Each row is a point. Each copy is the shape, with its points in the same order, turned, moved and blurred by noise. Say if it was mirrored as well.
(in the rows, 128 means zero)

Shape:
[[146 160]
 [ 83  89]
 [ 96 152]
 [101 100]
 [134 154]
 [144 151]
 [146 143]]
Copy 1 (7 x 2):
[[173 114]
 [ 84 157]
 [159 152]
 [105 147]
 [153 120]
 [159 106]
 [152 105]]
Copy 1 is: only turned
Copy 2 (7 x 2):
[[127 165]
 [121  70]
 [ 96 127]
 [129  85]
 [116 158]
 [124 167]
 [132 156]]
Copy 2 is: only turned
Copy 3:
[[153 112]
 [ 72 165]
 [140 160]
 [ 87 155]
 [145 125]
 [143 117]
 [136 113]]
Copy 3 is: only turned
Copy 4 (7 x 2):
[[ 98 166]
 [161 100]
 [103 122]
 [148 118]
 [101 158]
 [104 162]
 [113 164]]
Copy 4 is: only turned

Shape, 9 rows:
[[114 119 157 178]
 [179 104  95 106]
 [122 156 150 141]
 [155  97 101  84]
 [134 113 159 122]
 [166 116 145 116]
 [148 102 105  88]
 [109 127 176 163]
 [132 125 146 150]]
Copy 1 (9 x 4):
[[ 99 139 132 190]
 [160 125  91 104]
 [126 168 161 163]
 [139 132 103  80]
 [118 129 149 135]
 [145 120 139 132]
 [136 136 108  86]
 [ 99 140 161 185]
 [129 144 136 161]]
Copy 1 is: only turned
Copy 2:
[[191 130 110 143]
 [ 78 165 115  94]
 [138 117 112 162]
 [ 77 147 144 102]
 [132 146 138 147]
 [112 166 119 134]
 [ 83 141 138 103]
 [177 129 131 162]
 [146 134 110 137]]
Copy 2 is: only turned
Copy 3 (9 x 4):
[[ 73 140 106 153]
 [163  89 161 163]
 [106 168 143 145]
 [180 101 138 145]
 [132 145 110 161]
 [145 131 134 183]
 [176 109 140 146]
 [ 87 164 102 158]
 [105 138 128 157]]
Copy 3 is: mirrored
Copy 4 (9 x 4):
[[ 91 142 170 125]
 [167 139  91  97]
 [125 108 164 138]
 [150 108  78  92]
 [123 107 148  92]
 [153 129 133  85]
 [144 110  79  97]
 [ 88 117 181 120]
 [117 126 152 122]]
Copy 4 is: mirrored

Shape:
[[138 111  65 141  91 107]
 [116 104 116  98 147 136]
 [177 117 117  68 130  75]
 [111 130 159 135 111 138]
 [124 157 140 133 153 167]
 [144 131 205 139 144 103]
 [108 124 100 141 121 129]
 [134 133 124  76 123 120]
 [122 145 138 134 128  90]]
Copy 1, 9 rows:
[[107  87  91 107 136 125]
 [154 120 161  84 145 140]
 [197 102 102 104 190 143]
 [130 151 158 141 132 120]
 [154 175 159 102 104 118]
 [184 163 162 176 128 158]
 [109 125 138 107 121 139]
 [160 130 135  98 174 120]
 [136 158 123 139 151 154]]
Copy 1 is: only turned
Copy 2, 9 rows:
[[172 117 104 108 193 129]
 [ 99 109 142 125 147 137]
 [ 93 108 101  44 153 122]
 [127 125 121 146 108 106]
 [134 111 143 135  81 155]
 [107 114 136 103  76  63]
 [153 124 134 133 155 121]
 [ 97 129 102  98 132 138]
 [136 145 136  96 121  95]]
Copy 2 is: only turned
Copy 3 (9 x 6):
[[107  78 146 154  96 122]
 [123 103 114 108 160 153]
 [167  42 107 100 145 103]
 [129 151 101 136 152 112]
 [135 152  68 120 129 155]
 [199 149  91 140 172 104]
 [109 115 118 151 129 143]
 [126  86  90 102 151 114]
 [150 105  91 163 149 115]]
Copy 3 is: only turned
Copy 4, 9 rows:
[[122 130 110 182  81 116]
 [147 116  86 142 154 132]
 [147  59 133 145 141  76]
 [125 125 138 125 142 175]
 [126 156 119  88 154 140]
 [133 112 189 121 187 150]
 [113 142 104 151 122 140]
 [136  83 106 117 137 118]
 [ 96 115 149 143 153 133]]
Copy 4 is: only turned

Shape, 14 rows:
[[129 148 123 123 128 121 137 169 127]
 [148 152 105 103 118 144 114 200 101]
 [107 152 100 149 138 155 145 158 112]
 [151 110 148 122 148 150 102 157 131]
 [108 148 135 186  56 135 230 117 101]
 [ 42 156 109 110 150 143 106 154 170]
 [151 146 108 159 113 116 110 138 103]
 [151 105 119 118 141 130 155 121 195]
 [154 148 127 109 154 136 122 104 114]
 [148 147 123 141 122 119 135 146 104]
 [136 132 125 143 125  70 110 111  92]
 [136 120 133 179 151  56 151 132 105]
 [148  82 107 102 151 153 122 109 108]
 [126 127 121 102 141 150 135 136 122]]
Copy 1 (14 x 9):
[[128 113 134 124 141 117 156 145 100]
 [115 141 119 136 112  97 188 146  81]
 [136 117 124 147 117 117 129 177 117]
 [129 160 158 111 108 147 155 131 111]
 [136  25  98 180 143 131 136 119 186]
 [103 148 111 111 159 143  88 204  87]
 [133 121 132 136 116  86 126 104 110]
 [ 94 141 199 120 170 135 131 143 153]
 [158 163 149 144 152 119 138 118 118]
 [145 118 138 133 127 101 150 118 112]
 [163 123 120  93 148  87 117  87 125]
 [172  80 156  76 138  96 123 111 136]
 [140 192 143 123 129 113 154 131 169]
 [130 160 132 127 143 129 149 151 132]]
Copy 1 is: only turned
Copy 2 (14 x 9):
[[149 127 141 131 146 153 113 159 112]
 [169 112 150 109 139 189 131 181  91]
 [140 142 101 127 123 147 120 185 118]
 [115 114 137 106 141 159 164 125  92]
 [186 195 103 130 104 136  89 140 213]
 [114  84  75 159 150 146  75 161  72]
 [148 102 144 136 126 143 160 171 151]
 [140 134 142 107 171  78 126 108 102]
 [152 123 139 152 110 135 169 133  88]
 [156 133 148 136 123 155 143 160 136]
 [128 103 174 175 103 134 148 146 153]
 [100 152 180 175 134 127 134 156 175]
 [121 123 152  97  81 114 156 130  84]
 [143 128 126 120 119 148 127 141  85]]
Copy 2 is: only turned

Shape:
[[109 138 150  74 124 118 105 138 138 143 117]
 [173  91 130 172  93  73 163 106 126 109 126]
 [161 111 123 106  69 122 154 116 115 133  99]
 [148 157  97 111 112 148 107 142  72  75 122]
 [115  85 142 153  86 122 113 125 183 157 116]
 [170  92 126 121 127 157 121 109 105 119 138]
 [116 113 139 152 116 138 125 130 161 108 120]
 [114  62 149 144 130 131 117 128 118 151 133]
 [113 120 112  79 107 116  94 128 124 136 134]
 [110 130 158 123 118 149 143 133 145 101 122]
 [ 75  78 118 148 119 136 160 163  90 108  72]
 [149 128 118 125 103 100 132  54 145 148 157]
 [135 100  95 129 111 153 149 159 114 143 165]
 [161 119 137 189 119 142  85 123  91 171 146]
 [ 94 107 111  56 193 129 138 133 159 130  90]]
Copy 1:
[[137 161 150 141 164  70 151 114 121 119 113]
 [ 90 114 117 128 110 163 128 106 104 168 177]
 [ 78 158 147 119 120 136 155 116 148 138 135]
 [ 99 160 134 129 158 114  77 187 154 124 119]
 [140 118 128 182 139 138 183  83 133 116 154]
 [118 152 108 146 126 147 145 162 127 152 102]
 [133 118 113 165 141 133 129 108 120 101 131]
 [173 140 122 146 125 142 177 140 112 131 144]
 [122 140 152 148 162  77 161 149 134 133 127]
 [127 140 118 135 149 125 127 111 108  84 111]
 [163 138 146 109  84 134 124 148 142  66 167]
 [ 96  90 116 126 164 123 170 109 128 182 114]
 [126 126 180 152 133 161 146 167 117 125 110]
 [173 149 124 158 176 180 135 140 152 181 138]
 [161 127 146 139  89  39 143 122 111 108  73]]
Copy 1 is: only turned
Copy 2:
[[111 122 120 162 173 103 121 104 142 168 124]
 [179 141 119 129  84  97 152 106  81  94 149]
 [141 114 119 167  94 105 176 108 136 140 150]
 [117 138 132 167 153 164 193 130 144  99  90]
 [162 162 155 136 123  97 104 105 136 163 186]
 [104 129 135 138 121 129 160 161 116 114 155]
 [161 155 137 130 146 142 126 118 122 148 156]
 [134 125 168 139 117 109  95 154 112 142 147]
 [102 149 131 189 153 108 126 114 141 142 126]
 [162 123 115 140 160 150 133 127 130 156 145]
 [177 108 183 172  99 172 126 121 107 168  98]
 [123 180  71 142 106  79 135 135 121 130 153]
 [111 126 136 160  99 164 107 124 146 103 149]
 [118 155 164  84 106 100 126 154 162  99 123]
 [ 76 124 121 168 159 155 111 101  76 211 125]]
Copy 2 is: only turned
Copy 3:
[[132  92  87 109 160 101 153 125 132 169 150]
 [159  89 168 161  77  96 141 141 134  99 107]
 [159 103 111 127  97  95 181 161 109 127 105]
 [111 162 117 130 114 151 164 116  65 134 133]
 [180 102 128 128 153 102 144 149 195 121 131]
 [129 152 123 111  92  95 127 153 118 122 129]
 [151 110 147 116 146 115 153 135 153 109 157]
 [158 110 108 108  99 111  97 141 175 125 151]
 [134 130  71 142 142  94 145 115 133 151 140]
 [132 105 131  88 138 123 170 131 127 120 167]
 [179  91  89 118  86 179 145 161 123  99 182]
 [ 83 111 132 160 124  70 167 144 163 115 101]
 [151 137  86 108 121 114 120 121 126  83 109]
 [128 153 150 128 124 147  97 148 171 144  87]
 [113  87  64 123 180  92 113 165 103 112 208]]
Copy 3 is: only turned
Copy 4 (15 x 11):
[[147 132 110 156 111 140 137 141  90 124 122]
 [ 85  87 130 102 174 133 162 105 166 148 188]
 [ 86  78 111 129 111 124 140 111 152 170 136]
 [ 79  99 136 130 117 123  76 121 151  77 110]
 [157 142  71 129 140 129 167  99 151 155 164]
 [105 102 121 113  78 136 112 106 154 113 177]
 [140 156 118 118 139 115 142 102 157 126 142]
 [160 129  90  80 116 135 127 132 141 129 183]
 [120 112  87 142 114 119 126 120  92 109 131]
 [123 158 143 119 121 110 135 132 152 136 119]
 [146 109 113  52 148 107  91 139 162 156 103]
 [ 72 133 104 138 121 139 154  87 101 148 184]
 [125 113  93 134 122  90  72 127 157 136 184]
 [107 132  78 116 126 187  98 127 168  98 196]
 [186 137 160 117 105 126  92 102  71 159 113]]
Copy 4 is: mirrored
